Every row gives one point. To make a cloud, some directions were put in groups of two or more. Within a group, all points are equally far from the middle, so they leave a hole (a ring in 2 directions, a hollow ball in 3). The other directions are filled evenly. Then the cloud was stretched, turned, moved and blurred a little. How many holes are there, and how many directions does each take, smallest first?
In the rows, zero is written as 128.

Cloud (14 x 2):
[[132 131]
 [199 118]
 [120 111]
 [127 166]
 [201  85]
 [ 98 120]
 [155 145]
 [151 153]
 [169  84]
 [154 139]
 [100 136]
 [137 177]
 [180  80]
 [134  94]]
Holes: 0

Cloud:
[[158 154 110]
 [ 81 135 140]
 [118  83  84]
 [158 155 118]
 [116 158  84]
 [141  97 138]
 [ 97 116  76]
 [157 156  83]
 [167  99  97]
 [151 163 135]
 [166 123 123]
 [167 144 100]
 [177 116  78]
 [132 156  62]
 [167 145  64]
 [137 159  75]
 [105  93  78]
 [179 120  74]
 [100 156 107]
 [156  99 119]
 [168 144  68]]
Holes: 1 (2)

Cloud (30 x 4):
[[148 144 158 112]
 [183 157 145 161]
 [146 103 130 157]
 [124 137  76 118]
 [115  93  76 170]
 [133 115 127 120]
 [126 131 157  94]
 [164 124 177 159]
 [137 149 130 152]
 [121 123  74 117]
 [197 133  72  99]
 [190 115 173 135]
 [125 180 180 132]
 [136 120 105 144]
 [193 175 164  97]
 [186  81  89  91]
 [112 148 123 148]
 [168 163 102  87]
 [120 160  79 131]
 [135 153 106 100]
 [178 110  97  86]
 [150 181 117 147]
 [194 164 166 117]
 [181 170 158 129]
 [ 92  84 155  93]
 [152 128 119 126]
 [164 102 125  75]
 [207 147  87 107]
 [113 196  80  86]
 [159 106 180 116]]
Holes: 0

Cloud, 49 rows:
[[109  82  78 149 154 105]
 [166 129 132 153 171 131]
 [124 148 105 174 113  92]
 [103 156 125 142 123 115]
 [ 85  91 123 174 118 168]
 [120 152  89 133  63 134]
 [ 88 113 174 136  99 135]
 [143  55 160  95 124 112]
 [152 169 113 164 104 117]
 [ 88 152 182 148 113 135]
 [170 151 103 149 100 103]
 [103  99 134 124 116 144]
 [ 84 136 161 183  93  85]
 [114  94 103 102 147 108]
 [125 161 186 124 102 176]
 [117 108  88 125 134 152]
 [ 64 147 156 100  98  97]
 [ 97 142 138 129 187 167]
 [136 141 180 176 130  87]
 [144 134 157 109  93 183]
 [ 61 163 170 111  86 159]
 [152 102 137 146 184 164]
 [150 155 182 111 163 112]
 [154  65  91  80  48 163]
 [ 73 138  91 130  59  75]
 [120 112 115 120  86 123]
 [115 173 162  62 120 134]
 [102 113 189  79  69 150]
 [103  97  82  93  81 144]
 [114 119 107 100  47 143]
 [140  93 142  70 175 204]
 [125 115  99 155 102 119]
 [111 181 125 126 153 127]
 [126 132 166 114 108 127]
 [ 99 131 103 191  94 110]
 [113 147 176 135 120 169]
 [ 96  76 145  94 153 178]
 [123 105 140 147 139 184]
 [143 154 188  98  87 173]
 [ 97 134 169 110  95 135]
 [126  51 179 128 115 103]
 [143 132 127 171  77 100]
 [100  66 149 150 128 124]
 [170 140 201 135 132 170]
 [138  76 143 122 121 157]
 [132 160 112 193  55 166]
 [126  99 146  64  78 146]
 [ 72 159 157  86 119 114]
 [ 79  93 161 180 120 179]]
Holes: 0

Cloud:
[[ 79 130 166 137  63 158]
 [ 99 175 111  90 108  95]
 [112 180 149 163  86 107]
 [160 175  96 103  85 155]
 [ 60 109 134 164 129 161]
 [ 89  76 137 173 141 144]
 [156 139 172 147 104 171]
 [166 154 105 109 152  95]
 [ 76 113 171 130  73 158]
 [120  86 157 110 142  72]
 [178 133 173 120  75 107]
 [105  76 119 172 128 163]
 [106 172 109 147 150 184]
 [ 70 107 150 153  85 167]
 [149 157 108  96 145 180]
 [146 104  81 117  78 112]
 [101 181 109  98 148 106]
 [125 171 161  87 170 130]
 [ 96 163 159 150  58 117]
 [ 95 105  99 104 131  80]
 [117 179 100 140 173 148]
 [ 77 163 124 168 146 121]
 [131  93 138 178  90  82]
 [125  83 116  85  95 150]
 [133 169 151 174 160 122]
 [176 130 173 126  89  86]
 [171 121 175 114  82 144]
 [ 81 139 100 160  68 111]
 [134 181 105 147  77 170]
 [149  95 168 130 104  66]
 [130  98  76 140  70 124]
 [160 119 137 167  85 164]
 [ 85  98  90 164 145 103]
 [147 174 179 128  67 126]
 [151 146 185 112 127 166]
 [169 144 137 174  82 114]
 [176 162 117  91  94 109]
 [ 99 168 130  79 156 161]
 [140  97 130 100 131  69]
 [158 133 148 181 140  94]
 [109 168 130 161 146 181]
 [112  91 144  86  59 116]
 [160 169  93 142  81 156]
 [115  89  89 156  69 153]
 [132 160 129 162 136 187]
 [163 172 176 109 101  89]
 [ 93 165 155  86 157 110]
 [149 102 173 151 141 154]
 [153 114  90 168 100  98]
 [108 172 153 152  57 143]
 [163 148 116 103 168 100]
 [ 80  90 172 105 102 150]
 [ 83 160  91 147  86 109]
 [ 69 106 175 104 135 137]
 [144 149 103 152 154 182]
 [132 184 138 170 101 108]
 [146 120 117 180 170 129]]
Holes: 3 (2, 2, 2)

Cloud, 81 rows:
[[146  92 119 144 177 163 166 141]
 [157  72  95 168 115 105 166 182]
 [158 127  90 130  80 146 130 192]
 [175 112 163 121 195  99 130 133]
 [183  90 174 157 130 116 118 158]
 [176  75 115 109  94 103  92 150]
 [159  77 129  93 131  71 170 105]
 [124  82 142 151 138  64 148 156]
 [137  64  75  96 106 128 114 107]
 [142 103  69 110 127  55 152 146]
 [218 142 139 104 146 141 105 137]
 [112  63 127 104 138  80 165 164]
 [169 140 102 139  95 145  81 122]
 [172 165 122 145  97 140  97 144]
 [131  97 117 121  99  49 143 123]
 [121 162 117 122  77 142 154 140]
 [160  62 133 132 129 135  81 101]
 [130 143 131 140 148 191 137 108]
 [147 101  65 124 101 134 141 194]
 [130 151 166  86 132 179 119 216]
 [184 157 109 162 125 163 150 139]
 [180 158 149 129 124  74 120 105]
 [131 120 157 145  95  72  91  96]
 [123  71  80 111 100 110 171 145]
 [139  81  78 152 122 138 179 187]
 [189  67 182  98 122 149 152 148]
 [123 142 203  87 113 117 125 124]
 [ 86 119 128  57 121 118 179 155]
 [124  70 134 113 110  83 121 186]
 [138 144 103  78 124  75  97 185]
 [146 111 213  63 148 170 130 107]
 [143 150 123 183 145  71 139 141]
 [162  67  86 114 138 145 144 139]
 [124  99 163 140 178  90 119 130]
 [151  93 180 160 119 105 142 191]
 [204 170 128 120 136 169 132 154]
 [175 107 141 106 150 167 188  77]
 [111 112 141 116  82 128  75 119]
 [178 111 147  66 105 113 114 168]
 [166 110 171  57  92 118 185 106]
 [109 119  70 167 168 106 157 166]
 [143  66 115  90 124 179 138  97]
 [122  91 196 114  65 140 135 145]
 [188 160 163 130 153  80 101 131]
 [ 96 113 145 103 115 135  93 165]
 [149 173 171 121 136 113  98 115]
 [105 112  74  70 124 124 143 129]
 [175 164 107  88 152 137 123  78]
 [183 153 126 156 111  85 132 105]
 [125  90 123  67 109 192 128 116]
 [134  52 161 119 123 106 147 177]
 [201 116 108 129 114  66 151 171]
 [115 154 169 149 132 161 123 121]
 [158 132 159  96 113  74 160 173]
 [123  92 135  57 126 151 111 163]
 [182 157 178  73 150 137 122 177]
 [173 141 155 170 129 169 131 133]
 [119 145 203 113 123 115 146  96]
 [165 160 151 102 111 120 182 102]
 [113  78  61 131 149 108 153 147]
 [122 116  85 110  69 116 123 126]
 [157  65 143 131 168 137 122  77]
 [183 104 152  51 134 115 140 103]
 [144  85 113 184 167 112 148 141]
 [180 154 123 124 102  82 155 160]
 [166 134 151 137 126 192 122 109]
 [199  95 161 112 115  87 106  94]
 [154 148 131 197 129  94 121 152]
 [134 108 133 172  94  93 166 197]
 [169 182 122 144 185 121 110 114]
 [ 94  68 151  54 115 111 190 137]
 [105 141  83 146 171 142 109 162]
 [183 169 114 166 126 116 163 145]
 [ 89 125 108 133 117  60 121 135]
 [ 96 127 107  52 143 120 141 121]
 [137  97 148  66 126 150  87 146]
 [160 152 155 175 137 142 192 149]
 [166  69 152 149 170 116 154 185]
 [119 146 141 169 101 131 127  95]
 [195 152 130 128 151  87 150 105]
 [156 126 156 159 169  78 121  84]]
Holes: 1 (6)

Cloud, 107 rows:
[[142 115  86 150  68  96 101 165 111]
 [123 179  99  90  92 135 175 121  96]
 [168  84  87  95  77 138 107 185 113]
 [113 150 104  90  87 166 111 159 146]
 [147 165 117  83  74 170 119 100  39]
 [ 76 161 137  74 150 105 140 146 119]
 [111  42 139 126 122 155 167 108  84]
 [121  91  74 155 116  25 130 120 162]
 [146 121  76 114  89 133 204 121 102]
 [ 90 142  97 114 147 179 126 153  86]
 [145 154 117 125 125 178 112 116  59]
 [149 123 109  86 134 138 171 104  69]
 [107 159  95  99 161  99 142 160 111]
 [115 174 144  92  82 150 127 179 130]
 [ 74 153 165 163 145 161 181 122 147]
 [137 168 120 154 101 114 140 171  94]
 [ 36 164 119 106 117 172 156 108 170]
 [ 90 194 104 140  58 104 145 154 107]
 [159 118 158 136 165 114 142 121  65]
 [ 76  40 171 132  98 168 131 158 103]
 [ 85 102 163  77 120  90 140 148 180]
 [128  98 111 102  66 148 170 101 182]
 [138 155  72  92  81 193  87 158 137]
 [150 145 163 158 149 118 140 119 117]
 [ 64  40 123 169 120 159 124 161 124]
 [151 160 129 135 124 172 119 103 110]
 [ 69 136 111 151  51  98  90 139  72]
 [112 121 147 125 127 123 135 156 202]
 [114 135 164 162  90 138 134  63 161]
 [116  88 140 180 166 131 163 179 138]
 [134 176 104 125  82 109 112 165 169]
 [ 85 167 159 126  61 139 114 130 159]
 [130  75 140 143  68 190 130 186 136]
 [119  96 123 117 145  65 141 102 106]
 [128 169 143 100  81 124 184 115 141]
 [ 90 123 160  84  87  92 153  94 189]
 [ 96 103 129 173  65  99 141 139 104]
 [141  90 121 190  76 153 203 149 128]
 [ 91 137 172 141 130 148 136  64 137]
 [ 71 179 136 165  68 116 153 178 122]
 [151 134 120  99 145 164 158 136 148]
 [116 102 114  57  46 101  99 140  99]
 [142 137  96 139 135 131  89 120  65]
 [105  94 103 114  64 165 180 144 121]
 [137 178 134  85  77 115 115 191 123]
 [ 85  73 181  76  98 125 125 123  89]
 [170 151 152 111  97  98 137 148  99]
 [156  74 145 173  96 124 188 121 105]
 [130 158 150 161 138 123 154 124  65]
 [147  93 119  98 101  76 166 137  76]
 [155 110 157 102  98  93 102 148 169]
 [ 99  69 124 178  83 152 179 169 147]
 [151 145 101 178  84 129 108 111  99]
 [137  92 187  80 102 126 128 179 146]
 [128 174 170 107 122 127  98 199 140]
 [193 145 140  99  90 109 130 133 141]
 [186 115  89 124 111 125 110 204 110]
 [202 109  95 173  86 137 126 129 154]
 [117 170 121 183 146  81 180 157  71]
 [ 98 159 169 128  67 141 124 121 146]
 [134 156 126 103 164 112 110 134  55]
 [130 145 143 138 118 133  86 199 149]
 [141 104 103 103  96 141 160 133  74]
 [ 96 122 124 110  68 163 207 137 126]
 [143 149 157 117 137 112 191 128 113]
 [ 66  58 160 102  95 175 165 102 124]
 [155 164 150 161  75 117 166 122 124]
 [121 114 105 128 156 107 165 213  89]
 [106 120 127  98  52 131 180 162 169]
 [140  69  97  91 147 122 158  98 134]
 [109  65 110  90 115 186 160 142 111]
 [ 92  95  97 128  62 100 171 130  99]
 [120 115 164 148  79 116 133 142 109]
 [150 100  87 161 133  97 145 190 162]
 [119  91  84 121 134 144 164 178  97]
 [149 128 128 112 105 132 130 178 105]
 [168  97 108 124 111 167 124 171 170]
 [104 103 159 149  94 114 114 207 115]
 [126 137 129 154  91 143 123 172  90]
 [ 83 116 158 162  67 145 124 186 163]
 [142 141 119 171 121 127 127  89 153]
 [182  96  69 155 118 163  81 167 124]
 [102  98 174 127 103 114 159 114  95]
 [ 90  85 133 189  43 122 136 152 172]
 [181  93 125 156 108 139 118  96 139]
 [ 81  60  99  98  90 165 151 149 101]
 [156 155 198 139  92 100 156 142 109]
 [143 114 105 164 132 108 138 216  60]
 [134  58 160 157 111 125 119 143 110]
 [135 150 157 142  79 185 114 162  99]
 [107 169  97 175 170 120 110  92 141]
 [ 79 146 118 106  68 150  89 140 126]
 [ 76 131 109  84 142 127 101 123 126]
 [128 146 150 116  91 189 147 129  64]
 [128 139 159 104 101 142 189 159  92]
 [102 140 181  88 103 175 142 156  78]
 [148  87 125 120 141  87 163 110 165]
 [120 127 127  93 134 116 163 153  76]
 [140  93  94 157  88 130 177  99 117]
 [134 122 131 124 171 174 162 127 153]
 [143 124 134  73  64 125 119 101 120]
 [ 57 126 155 153  77 149  86 163 116]
 [ 92 104 152 107 124 111 116 174 126]
 [ 86 176 166 192 114 125 169 178 112]
 [ 99  96 167 102  85 109 186 202 145]
 [105  97 133 126 155 140 168 160 184]
 [137 158 145 145  71  92 156 126 131]]
Holes: 0

Cloud:
[[178 110  85 104 116  77  72 100 123]
 [ 79 108 156 139 177 174 131 124 105]
 [162 136  65 161 106  73 148 139 136]
 [120 129 116 125 171 135 205  90 121]
 [101 166 127  94 132 147 171 169 152]
 [ 97 185 121 150 109 118 137 115  93]
 [117 122 158 165 113 183 141 150  88]
 [141 134 142 104 179  92 115 169 141]
 [108 163 142  95 136 143 165  90 159]
 [114 135  58 160 136  47 124 119  88]
 [155 183 150  85 121  73 162 142 137]
 [ 97 110 178 123 164 161 173 104  65]
 [121  90 178 102 141  68 132 107 109]
 [ 84  78 122 125  83 110 157 161  72]
 [128 137 114 167 160 126 158  77 127]
 [150  99 181 148 138 165  98 109 124]
 [143 135  62 126 124 150 110 168  99]
 [173 142 141 134 143 114 153  99 144]
 [115 162  93  65 134 159 130 141 115]
 [ 82 103 108 135 139 110 162 170  98]
 [132  98  68  81 127 127 141 149  42]
 [148  87 149 187 116 140 107 138 126]
 [ 92 133 103 138 157 134 161 129 148]
 [113 185 158  93  97 152 172 156 104]
 [125 166 169 126 154  90 160  87 131]
 [ 50  82 140 135 119  89 127 126 165]
 [ 99 185  99 125  74  86 111 143 126]
 [161 142 176  94  75 113 170 151 114]
 [182 124  71 113 119 102 196 136 153]
 [ 92 190 184 160 109  96 186 176 132]
 [123 113  94 137 123 128 170  95  65]
 [114 129 141 168 141 106 161  88  84]
 [181 153 112 129 139 159  97  76  97]
 [ 62 148 121 108 107 107  91 112 143]
 [114 137 196  76 159 120 134  83 154]
 [151 117 148 140  91 149 234 152 142]
 [ 79 159 146  85 109  87 187 162 179]
 [ 83 179 180 175 129 110 153 109 174]
 [126 144 110 149 164  86 117 115  51]
 [148  96 178 156  82 102 107 139 128]
 [113 200 127 172 158 154 128 116 132]
 [ 86 157 193 188 135 132 125  89 114]
 [182 125  81 109 111  84 180  76 109]
 [152 115 114  49 119 177 159  54  96]
 [121 149 176 117 111 120 139 162 136]
 [120  75 186  78 113 187 145 120  77]
 [125 165 168 108 163 101 167 135 176]
 [140 159 146 153 111  90 231 148 137]
 [123 144 154 125 100 123 123 132 167]
 [149 156 111 177  88 188 151 102 145]
 [151 136 166 113  83 141 158 164 180]
 [100 178  95 128 142 117 107 117 170]
 [117 192 101 157 131  75 121 143 172]
 [ 67 137 103  94  94  86  97  83 159]
 [161 144  78 165 137  86 167  98 139]
 [139 190 155 153 190 122 186  99  93]
 [ 75 163 153 150  95 132 134 122 107]
 [120 115  87 101 124  68  96  91 125]
 [ 75 140 154 145 133 140  57 117  90]
 [124  90 155 194  99  91 137 135 161]
 [ 85 117 168  96 158 159 132 136 138]
 [198  98  91 171 106  89 151 133 109]
 [158  92 170 143 191 143 141  73  47]
 [ 81 107 191 134 167  97 179 142 138]
 [196 140  98 157  99  98 175 107 123]
 [130  90 145  93 110 181  95 119  59]
 [168 140 134  93 155 167 138 172 138]
 [110 112 132 152 114 147 144  92 123]
 [144 120 160 138  89 156 219 115 170]
 [134 166 125 143 163 140 102 168 108]
 [196 150 150 118 173 170 208  81 121]
 [127  88  97  71 107 130 100  93 108]
 [132 122 151 187 179 118 101 125  69]
 [115 183 178 155 111 176 165  82 119]
 [117 137 136 143 159 117 130 136 115]
 [121 121  92  66 128 100 144 149  65]
 [182  95 134 152 156 149 170 174  93]
 [110 119 158 174  84  67 145 134  71]
 [153 181 177 100 175 153 130 155 156]
 [177  88 150 114 144 101 155  92 171]
 [157 149 198 146 126 185 186 160 137]
 [138 114 221 132 113 135  82  63  84]
 [ 95 145 135  92  99 105 145 128 214]
 [148 118  96  85 102 146 131 170 149]
 [100  80  93 135 156 111 134 115  61]
 [104  96 171 154 111 120  92  91 112]
 [134 157 111 133  90 178 133 164 113]
 [120 121 111 151 124 101 114 122 163]
 [104 126 180 153 106 121 155 147 122]]
Holes: 0
